Every row gives one point. Two turns around zero, p and q, are shown by what they do to some points. Where does a point land after both, in the order given? Backwards means that the second turn is done in reverse. Each puzzle has new turns, and all numbers are rounded.
In the rows, zero is written as 128.

Turn p:
[156 114 172] -> [160 152 164]
[130 121 103] -> [133 111 109]
[122 104 134] -> [136 111 145]
[ 89 151  81] -> [ 82 104  89]
[145 104 116] -> [155 112 123]
[127 174 161] -> [104 178 138]
Turn q:
[103 153 143] -> [121 164 116]
[113 184 127] -> [143 166  87]
[171 117 141] -> [161 111 156]
[108  80 114] -> [ 85 100 144]
[145 107 115] -> [130  99 137]
Where do these land?
p, then q backwards: [164  72 158] -> [195 128 157]
p, then q: [126 144 130] -> [125 136 114]
q, then p: [124 160 119] -> [130 129  95]
p, then q: [136 146  72] -> [111  84  92]
p, then q: [110 103 130] -> [116 126 156]
q, then p: [109 143 158] -> [104 157 119]

Turn p:
[ 94 140 122 131] -> [105 120 130 100]
[123 131 155 119] -> [114 130 151 140]
[110  89  97 112] -> [157  86 128 107]
[114 132 138 151] -> [102 122 117 131]
[132 101 114 166] -> [130 103  88 141]
[195 176 142  90] -> [159 208 153 149]
Turn q:
[165 145 171 124] -> [177 137  97 133]
[111  95  91 123] -> [ 94 100 151 112]
[113 150 122 100] -> [110 154 115 109]
[168 144 140 144] -> [153 119  98 154]
[ 94  81 109 105] -> [104 110 168  86]
[117 153 135 173] -> [130 147 140 176]
Where do these land?
p, then q: [102 116 116 149] -> [110 112 146 105]
p, then q: [143 132 101  85] -> [155 126  84 118]
q, then p: [143 152 151 102] -> [153 157 120 107]
q, then p backwards: [137 157 109 175] -> [155 113 169 157]
p, then q: [131  56 158 137] -> [154  75 173 152]
q, then p: [113 156 133 119] -> [115 151 126 107]
